Each row is a point. Two turns around zero, p and q, are shown by what they do to some points. Where does a point land after both, in the order given? Backwards means that the second turn is done in reverse. Each puzzle has new turns, and all numbers are rounded.

Turn p:
[38 42] => [-57   1]
[-64 -20] => [ 57 -35]
[41  8] => [-33  25]
[-10  13] => [ -3 -16]
[ -5 -42] => [35 24]
Turn q:
[29 20] => [-35   5]
[-47 -50] => [68  5]
[-10  45] => [-23 -40]
[ 29 -15] => [-11  31]
Where do these land?
p, then q: [42  7] => [  6 -42]
q, then p: [-62 -50] => [-49  63]
p, then q backwards: [13  8] => [14  7]
p, then q: [35 33] => [ 32 -36]
q, then p: [-28   1] => [ 1 28]

Turn p:
[-87 -52  10] => [-79 -18  62]
[-3 22 18] => [12 24 10]
[ 46 -11 -11] => [ 30 -27 -27]
[29 32 17] => [40 22 -8]
[ 15   9 -34] => [ -3  -1 -38]
Turn q:
[35 69 -3] => [12 24 73]
[-14 -13  21] => [-10  14 -23]
[ 35 -39   6] => [-44 -28  -3]
[-26 -37  -7] => [  3 -17 -42]
[-21  72   6] => [44 51 34]
[-10 -51 -22] => [ -4 -42 -38]
Where do these land?
q, then p: [ 64  10 -24] => [  4 -17  67]
p, then q: [ 4  4 55] => [-42  28  21]
p, then q: [-56 -35 -33] => [ 32  19 -64]
q, then p backwards: [-21   1  39] => [-11  39 -18]
q, then p backwards: [  9  20 -37] => [ 17 -21  34]

Turn p:
[-26  -1   4  26  36   0] => [-36  -5  18  11   5 -30]
[-30 -36  -2 -29 -13  12] => [40 12 37  8 11 -9]
[ 28  -8   6   7 -14  33] => [  9 -26  -6  18  11  31]
[  8  17   1   5 -21  18] => [  1   6 -17  13  12  23]
[  6 -12 -30 -11  -7   2] => [ 11   1  14 -24  10  16]
[ 10  14  28  40  -7 -13] => [-30  -1 -17  26 -30   9]
[  4  26  -7 -38  26 -51] => [  6  13 -28 -50 -19 -40]
Turn q:
[ 20 -16   5  13 -30 -14] => [-11  -1  31   6  -3 -28]
[  8 -11  13 -97   6 -12] => [ 77   9 -36  27 -30 -30]
[-19  -3   3   7 -18  -8] => [-17  -5  -6 -12  -7 -17]
[-7 13 16 30  6  7] => [-29  18   0  -6   9  14]
[ -1  33 -33  10   7  25] => [ -6 -20   4  -7 -14  48]
[ 8 -1 18 31  5 -8] => [-25  16  11   7  19  -1]
[ -8 -18  10  17  14  26] => [  1  16   4 -27  23   9]
[ -2   3 -31 -12  12 -17] => [ 10 -33 -11  14   3   6]
Where do these land?
p, then q backwards: [ -2  -5  37   2 -28  -2] => [ 21  25   6 -31   4 -10]
p, then q: [-14  -9 -20  16   6  46] => [  0  28 -20  -9  39  17]
q, then p: [-10 -13   0  -4  17 -17] => [-14  -9  11 -21  -1  -6]
q, then p backwards: [-10  16  -9 -26 -31  -9] => [ 17  -9  29   2   9 -30]
q, then p backwards: [ 30 -16   3   3  18   8] => [-20 -15  -9 -11 -15  23]
q, then p: [ -7  57   1  14 -45 -27] => [ 0 61 32 34 -4 20]
p, then q: [ 18 -47   1   6  27  -7] => [ 12  24   8 -10   8 -49]
q, then p: [ -6  18 -13 -12  37   8] => [ -7 -23   9  -5  32  20]

Turn p:
[-10  43 -63 -12  -4  25  14 -57 -12] => [-69   0   6  14  37  49  15 -31 -15]
[-28  14   1 -53 -18  17 -22 -34  12] => [-24  54  17  19  -9  11  -6 -43   1]
[ -9 -22   6   8  -6 -13  70 -23 -18] => [ -3  -6 -53  32   6  -4  46  14 -17]
[14 56 31  4  9 15 19 -4  1] => [ 1 21 33 10 17 26 23 43  6]
[ 64 -61 -56 -13 -61 -51   2  24  -3] => [  0 -67 -70  -3 -66  28 -33 -25  43]
[  9  19  54  52   9  11 -74 -17  23] => [ 41  30  37  -5  42  -4 -76  32  -6]
[-14  36  10  28 -20  31 -37  93 -24] => [-33 -13  55 -40 -15 -56 -24  54  41]
[ 37  13  27  79  44  29 -10  41  20] => [ 45 -52  52 -10  32 -16 -20  63 -13]
[-39   8 -10 -37  13  53  37  -5  24] => [-24  10  40  40  -2 -18  49 -32 -17]
[ -1  -2 -43 -32  -8 -34  -2  32  31] => [  4 -23  -1 -19 -19   5  14 -48  48]
[-32 -43  13  16  27 -34  42 -15   6] => [ 37  -3 -49   8  22 -31  36 -13 -22]
[  8 -63  31 -39  17 -49 -38 -36 -61] => [ 26  49 -69 -46 -44   8 -27 -14 -52]
Turn q:
[ -5  56   6 -65  29  16  -8  27 -37] => [ 12  17  28  -5  33 -19  87  19  12]
[ 24   0 -52  28   8 -41  43 -19  77] => [-54  18 -50  -6 -53 -38 -32 -54   9]
[-13  18  19 -49  17   0 -35  32 -39] => [ 23  21  34 -17  33  -5  47  39 -11]
[ 12   7   4 -10   3  26  13  28 -55] => [49  4 -3  6 32 16 32 -4 13]
[ 44  19 -22  19 -14 -60  -6 -50  60] => [-57   1 -39   5 -71 -19  -7 -22 -49]
[-17 -71 -31  15 -31  28 -25  -4   9] => [-19  -4  -7 -31  26  57 -61   1   5]
[ 40 -45   0  31 -25  14  19 -51  42] => [-30  -8 -26  28 -51  50 -46 -23   7]
[-29  18   3 -33  35 -38   1  -9 -65] => [ 46 -11  44 -47  -7 -23  47  -3 -12]
[-37 -57  60  16 -57  56  37  16  44] => [  0 -26 -10  40   4  29 -77  61  75]
[-42   5   1  25 -16  52 -13 -15 -11] => [-10 -51  21  13  43  17 -17  -1  11]
[-14  44  18 -14  -7 -12 -17  57 -69] => [ 62  -4  -1  -8  50 -29  47  33 -23]
[ 36   7  -6  37  57 -41 -10 -13  42] => [-22  42  11  22 -39 -35 -20 -47 -39]
Where do these land?
p, then q: [ 19  14 -34  61 -30  34  -6   2  12] => [  4  28  45  -7  23   3 -63   8 -12]
q, then p: [ 11 -64  40 -47   0 -24   9 -19  21] => [-24  17  45  29 -34 -14 -23  19  59]
p, then q: [  5  55   7  23 -38 -43  62  75  65] => [-42  66 -39  43 -46 -36 -70  -2  53]
q, then p backwards: [ 28 -21 -15  -7  45  38 -55 -24 -33] => [  9  45 -15 -36  47  26 -10 -51  20]
p, then q: [ -1  -5  19 -28 -15 -30  15 -43 -29] => [-17 -26 -26  -3  35  -9  31 -34   8]
q, then p: [-13 -22  40 -18  16  28  26 -25 -33] => [ 38  -7  21  51 -22  -2 -17  26   1]
p, then q: [ 31  40  17 -32  37  33 -63 -33  28] => [ 10 -17  44  74  14  29  42  36 -15]
q, then p backwards: [-43 -43  56  15  -4 -36  -2   8 -44] => [ 50 -14  48  32  33   5 -41  36  19]
p, then q: [-34   0 -17 -23  16  34 -39 -32  22] => [  6 -42  51  16 -22   0  20   0 -29]
q, then p: [-12 -40  18 -54 -10   8   4  13 -47] => [ 17 -14  54  23 -52  13  22  13   9]
p, then q: [  8  51 -67  49 -25  -7 -14  31   8] => [-38  41  60 -16  -1  -2 -52  25  34]
q, then p: [  0  37 -62  60   8 -36  63  48  29] => [  4  -7 -57 -37  52  65 -12 -73  17]

Turn p:
[ 12 -48 -13 -15  19  25   3  -8 -25  15   1   1] => [ -8 -23 -15  15  21  12 -28  11 -29  -4 -10 -36]
[ 18  -7  15  92  16   0  19  25  -4  19 -20  21] => [  6  24 -18 -29  27  64  56   2 -27  -6 -27  16]
[ -2  18   7  -9   2  31 -26   3   5 -66  -2  26] => [ 20  17 -28 -12 -17 -54  22  -9 -14  30  17 -20]
[ -5 -13  15   0  15 -19  20 -10 -21   4  -2   4] => [ 16 -15  22  12   7  17  10  -1  -3  -9  -5 -17]
[ 11  -8 -34  -1  10 -14 -23  -5 -17 -32   4 -36] => [ 34 -20 -23  -8 -27  -4 -29  11 -14 -17  19   9]
[ 11  10  -9  -2 -15   3  -8 -10 -15  30  16  20] => [-28   3   7  -2  -8  20 -16 -27  -5  10   2  -6]
[-45  -2 -37 -22  13   3  21  19  18  16  -3 -11] => [-13 -28   1   8   8 -32 -14   0  14 -22 -46  22]
[ 14  11  16 -13 -41   0  20 -11 -12 -11 -14  21] => [  2  26  -3  14  -4   6   8 -25  33   3  13 -31]
[ -8  13   3   8   0 -14  22   3  97  18  -7  -5] => [-14  40  31 -30  17 -19   1  43  42   3 -38  38]
[ -5 -31   8   7 -18  -1 -12 -10  -1 -35  16 -19] => [ 28  24  -4  20   0 -13 -13  11 -23 -16  23   0]
[-25  21   9 -18  14  12  20  -6 -17  10  -1 -38] => [-21 -35  10  18 -14 -13  18  13  11 -31   7  -1]
[-16  10   1   6  12  -6  17 -13   5  -6   9  -7] => [  4  -2  19  -3 -14  -8  12   6  -2 -17 -11   0]
[ 24  16   9 -22 -36 -13 -68  -7  -4  12 -12  26] => [ -9   8  -1 -20  11   2 -28 -38  14  46  57   6]
[ 17   9   9 -11   9  -9  -6  31  -9  25  15  -2] => [-14 -20   0  16  -6  23   1   4   3  30   0  19]
Turn q:
[ 11 -16 -34  15   0  30  10   1 -16  -5 -31   7] => [ 29   2  -6  -7  -3 -19  24 -26 -35  11  14  -2]
[  5 -22 -10 -29  23 -31   8 -23  24  30  34  14] => [-50  22  31  -5 -15 -18  10  -6  33 -11   2  23]
[  6   4  26   8  -5  24  -3  19  31  -8 -21 -30] => [ 25  16 -10   0  12  21 -18 -10   5  28 -33 -16]
[ -7   6 -13   6   0 -19 -28 -21  31 -13  -3  -3] => [-14 -28 -10 -21  -1   7  11 -14  23   4 -21  11]
[ 17 -13  16   1 -31 -14  18 -16 -29  -7  -9  21] => [  3  -8  12   4  21 -24 -12  18 -35 -19  -3  24]
[ 16  21  -2 -19  28  19 -31 -29  27   7 -21 -33] => [-14  10 -22 -42 -35  19 -15 -17   6  36 -18   2]
[ 18 -19  21  10  -3  19  27  28  -6  20  27  21] => [  4  46  13  35  24   6   6   7 -10 -11  14   6]
[-31   8  21 -19  10  -7  19 -11 -18 -28 -23  12] => [-10 -28  -3  18 -11 -20 -38 -10 -17 -16  -4 -21]
[ -4  14 -38  -3 -13  15 -31 -24  25 -29  40 -21] => [-25  -9 -24 -50   8  17  41   3  17  -9 -14 -27]
[ 12  19   2  29 -21   3  34 -13   1  21  25  25] => [ 13  27 -10   0  18   2   2   2   2 -51  11  28]
[-39 -23 -42 -29 -20  18 -30  41 -23  11  -3   6] => [  2 -20   3   2  21 -28  25   9  13  41  55 -38]
[ -1  29  20  26  26 -27 -16  36 -15  -6   8  33] => [  0 -28   4  45  -5  49  -6   2   3 -14  23  17]
[ 12  27  12 -10  26 -12   9  25   5  -5 -26 -27] => [ 22  -3  22   0 -29  30 -31  -7   2  12  -8 -13]
[-14 -34  22  17 -19 -18  12 -14 -35  13   5 -23] => [ 13   2  -1  24  -5 -40   4  47  -4  -4 -20  10]
Where do these land?
q, then p: [ 17 -17  18  14  32 -34  -3  -7  10  -1   3 -17] => [ -7  27 -10  -5  36   1  26 -20  19  -5   3  -6]
p, then q backwards: [  4  -8 -10  10  20   9  17 -12 -15  12 -25  14] => [ -4  13  -8   0 -13   6  -4   0  14 -39  10 -10]
q, then p backwards: [-25 -20 -14  -2 -52  10  -1  29  35  -6   9 -17] => [ -6 -19  23 -19   7  -4  17  -3  20  -7 -58  33]
q, then p: [-35  25  -8 -15  29   6 -16  -8 -14   8   7 -19] => [-11  23 -11  17  -5 -14 -35  -2   6 -19   1  33]
p, then q: [ -9  34  -5  11 -50 -27  12 -17  50  19   7 -14] => [-27 -21 -22  -7  39  31 -47 -30  22 -20  -5  -1]
q, then p: [ -3  20  14  18  23  19 -16   0 -20  16  17  -9] => [-21  16 -33   1 -19  -3  -6 -18  -4  -7 -16  16]
q, then p: [ 25  46   4   5  -1  18 -13  17 -19   6 -58  13] => [-32  -5 -15   2 -11  22 -41 -15 -40  28  23 -29]
q, then p: [ 32 -28   9  -6  34 -20  -1   0 -19  24  21  21] => [-11  23  17  16   2   1  47 -41  -8   2  -7   7]
p, then q: [ 22 -28 -10  16  31   6  -9 -13  17 -32   2  52] => [ 16  11  22 -30 -41   4 -28  28 -15  30  26   8]
p, then q: [ 28 -21  -7  10  -3  12 -15 -17  -8  18 -15  -9] => [-15   4 -13  -6 -12  10  18   6  -1  18  15 -34]
p, then q: [ 15 -24  10  14 -42 -19   9 -17 -16  -2  11 -17] => [  0   6 -36 -12   9  44  13   6 -16 -14  -8 -10]
q, then p: [ 23  29 -16 -40   8 -26  -8  17 -18 -28   5  -5] => [-16  -2  -4  55  18 -21   3  13 -18   3  30  -7]
q, then p backwards: [-82 -20  -5  -4 -45  12  14  34   2 -16   3  18] => [-28 -36  25 -62  -6  23  10  -7 -19 -21 -57   4]
p, then q: [ 17  26  -2   7  29  20  20  -1  -2   2   0 -13] => [ 23   3  17   1  20 -25  -4  -1   5   6   3 -30]
q, then p backwards: [-28 -15  23 -38 -12  13   8  -7  17 -19  14   1] => [ -6 -18  -8 -30  -8  37  12 -19  13  19  -9  19]

Turn p:
[-20   2  -3   1  18 -21 -14  -2   8  -8 -29 -22  -9  -9] => [-12  10  -9  -1 -15 -15  -8  18  26 -23  -9  22   9  -5]
[ -5   3 -11  16  -7 -18 -26  -5   3  -2 -22 -21   0 -22] => [ -6  15 -16   5  -8  -4  15  23   4 -30 -14  16  -4 -12]
[-16  12  -3  22   7 -10 -13  -1 -13  18   6 -31   1 -17] => [-12  -3 -12  -5 -10  18   5  28 -15 -23   0  22  14   4]
[ 23  21 -19   3 -15  -3  -3  20   2  -9  26  27  20  17] => [ 16  19  12 -14  30  -2  -9 -11 -36  11   3  -5 -23  -8]
[  6  23 -25   6  -2  -9  26   9 -16  -7  14  32  25 -16] => [ 22 -11  21 -35  29  11  -8  -5 -17 -19  -2 -13 -14 -13]
[ -3   4   5 -28 -14  28  -2  -7  -8  -7   8   8   7  -3] => [  8  14  15   8   9  19   9 -16   6  10  -6 -20  15   7]
[-25 -13   7   8  34  -8 -21 -20  27  18 -28 -16   0  18] => [-22   7 -31 -16 -37 -12  -6  16  29  19  -7  21  10  -6]
[-12 -35  25 -14 -17   2   5   1  -6  -1  14  25 -12  21] => [ 11 -13 -18  19  13 -12  -9  -8   8  28   2 -30   5  27]
[ 24   9 -22  27 -18  22  17  19 -21 -10   1  23  14  -2] => [  5  -7  23 -18  27   8  24 -10 -20  -8   5  -9 -39   9]
[-19  -8  16  -9  -6   5  11 -20  40   7   1   4 -35  23] => [ 13  -1   3  21 -38 -14 -16  15  19  37   8 -13   1   5]
[  3   0 -42  10  11  -3  -6  -1 -13  -2   9 -15  10 -16] => [-16   2   3 -16  -7  13  -4  -2 -22 -31 -24   4  -9  -2]
[  5  16  -2   4  13 -11 -15  -9 -21  13 -17  -7 -16   0] => [  6  -8  -5   3  -3   8   4   3   7  -6 -14  40   1   2]
[  1 -16  21 -30   0  18  12  29   0  -4   9  -5 -20   5] => [ -2  -2  14  21  -1 -17  -5 -26   2   6  21 -11  22  27]
[ 10  21   1  10 -14  12  22  16  -9 -21  16  15  32   5] => [  0   6  23 -17  38  14   1  -3 -13   2  23 -17 -15  -6]
[  4 -18  23 -18  -7   6   6   1  28  26  -1  16  -2   1] => [ 19  -5 -15   5 -18 -16  10 -15   3  25  17 -18  15  -6]
[ 24 -16  13 -25 -18   1  24  -1 -21  -7   4 -23   1   8] => [ -8 -10  -2  36  10  19  -8 -33   4  -9  20  -9  -3   3]
[ -1  -7  16  17  35 -12 -25 -28  22  -4  -9 -11 -17 -12] => [-25 -12  -7   8 -20 -20   3  25  13  12 -23  21  16 -25]
Turn q:
[-28  10   4 -10  13  -3  -2  14  -4  -3  14   3 -10  -4] => [  4  -2   3  20 -19   1  -4  13  12  -6  19   6   7   9]
[ 19  14   5  62   9 -17  10   6  33  -5   5  12  -3 -15] => [  6  -2  34 -38   6 -31  26  20 -11  -4  11   1 -37  11]
[ 15  19  -6 -19   1  29   2  16  -3  12  11 -19   0  -6] => [-13  15  -5  16  23   7 -19 -17   9   1  11  19  -7  16]
[-30  -3   1  -1 -11 -13  -1  15 -10  12   4  -7  -1 -12] => [  5  -2 -12   8  -7   9  -6  25  20 -19   2  -7  -1   4]
[  4 -36 -21 -10   2  -9   5   1  -4 -43  12  10   0  -2] => [-19  18   6  -6 -29  -8   6   1   0  -3 -10  14  17 -42]
[  0 -10 -28 -20  -1 -11   1  -8 -11  10  -5  -7  27 -15] => [  0  17 -22  -8  -7  -2 -31  -8  -7 -21 -13  -8   8  -7]
[  1  -3  13  -9  20  -1  16   4 -15  12 -16   0  -1 -15] => [ -3 -12   0 -12   3  19 -22   6  -9  -2  21  -2   8   0]
[  3  -5   4 -27  -9  55   9 -12 -11  10  -5  11  -5   2] => [-11 -18 -17  12  20   6 -25 -14   7  35 -10  27  16  -1]
[ 10 -24  -3  65  -5 -15 -30  -2   2   0 -19  -4 -11  10] => [ 30 -13  23 -23  17   5  45  13 -14 -25 -29   3 -16 -15]
[-32  14   3 -17   6  12   5   0   5 -16 -15  -4   7  -7] => [ 12  -2  -3  18   4 -16 -17   6  11   6  20  -9  23  -7]
[-17  16   0  11 -12 -13   9   7   7  12   5  14  -6   4] => [ -4 -14   4   4  -8 -12   3  17  11  -4  -4 -13  -9  21]
[ -1   8  14 -14 -12 -15  -3   6 -13 -31   7  11  15 -16] => [-16  19 -20  10 -10  -9   9  23 -14   5  16  -8   8 -12]
[  6  -5  11 -21   9  10  -8  13  27   6   8  13   7 -12] => [  6  24  10   3  -7   5 -20   9   0  29   2   7  -7   7]
[  3   2   3 -24 -13 -11  12  14   7   7 -23 -18 -12  -9] => [-12   3   5  10  13  17 -21   1  11  -1   7 -28 -10 -12]
[ 17   3   8   5   1   9   2 -50   3  13  14 -17  -3  -4] => [ 14 -14 -27 -18   1  -3   6 -37  -4  13   5   6 -24  -1]
[ 14  -9   9  44  -7   5 -15  -1   0   9   9  -7   4  97] => [  7  -9  24 -12  13  15  76 -35  11   2 -43  -3  25  38]
[ 17   9 -16 -17   8 -12 -13 -25  -9  -5  -6  10  -8   4] => [ -3  -6  -4  14 -14  -3  -5 -24 -32  -2  -7  -5  -4  -9]
Where do these land?
p, then q: [ -1  -1 -18 -42 -11  34  -6  29 -19   0   7 -31  19  -1] => [  8 -14 -30  11  10 -35  26 -34  -1  14  19  -1  27  15]
p, then q: [ -2   4   1  16  -5  -2  10  30  15  13  -2  12  -1 -34] => [-37  21 -11 -10 -16  10   8   0   1  -6  17  -9   4 -12]
q, then p: [  3 -40   3   7  -3   6  28 -18  18 -24 -16 -13   8   8] => [ 11   3  -5  -1 -20   6   6 -17  10 -18   3 -14  39 -35]
p, then q: [-30 -10  -2  21 -16 -23   8  -9  -6 -18   2   2 -21  18] => [  7  13  42  19   6  18  18   5   8 -15 -14   5  -5  -1]
p, then q: [  6   0  10 -14  -3 -13 -32  12  -4  23  -1  20 -12  22] => [-10  -9   6 -11  -6  -5  -8 -15 -34 -14 -25  -7  -5  22]
q, then p: [-25 -26   1  12   7  18   1  -3 -13  -2 -16  34  -4  12] => [ -1   1 -30 -16  15 -16  24 -28   6  -7  12 -19  -1  -2]
q, then p backwards: [ 10  -3 -12  15  13 -23  -7   9  -3  -3   3  12  32 -24] => [-18  13 -29  14  -2 -12 -14  26  17   5  10  -5   8  -9]
p, then q backwards: [  2 -17 -10  -4  17 -13   6 -28  11  24  19  -4 -20 -15] => [-19 -18 -12 -16   4 -13  -2 -27 -15   5  -8  30 -13   3]
q, then p: [  2  -6   2  34 -12  -2  -2  15  23  18  17 -16  26  20] => [  8  11  21   3 -11  -8 -25 -21  24  16  26  17  -7 -16]
p, then q: [ -4  -7  21  20  -6  -3 -11 -14  -4  -8 -12   9   1 -18] => [ -6   6  26 -20   1  -2 -17  10  14 -10   7  -3   3  -5]
p, then q: [  0  31   4 -29   8  14   1 -23  13 -21 -20  -8  18   9] => [ 24   4  -6   5  14 -21 -16   9  -1  34  20  -1 -24  18]
q, then p backwards: [ 27  28 -18  -5  16   5 -11  -6  10   5   2 -21  -9  -5] => [ 32   1 -17 -14 -13  -2   9  27  -9 -11   0  -4  -1  18]
p, then q: [ 23  26  -6 -10 -20  -5   8   2 -29  11  -8  29  -2 -49] => [-28   4   6 -40  11   3  -1 -14 -29  24  26  14   9 -32]
q, then p: [-12   2 -15  -8   4   5  -3 -18   1 -39  21   1 -25  15] => [ 18 -23 -13   1   2   4   6  30  -2  -9   4 -29 -13 -23]
q, then p backwards: [  4   8  -2  -8   9 -10   4  14  -7  22   6 -25 -10   7] => [ -4  -2 -11 -11 -12   9  20   3 -22  -6  -8 -19   5   5]
p, then q: [-3 10 40 -6  2 12  6  8 -5  0 -2  0  0 35] => [ 15   2   4 -12 -21   2  -1  -9   8   8 -11  14  -9  43]
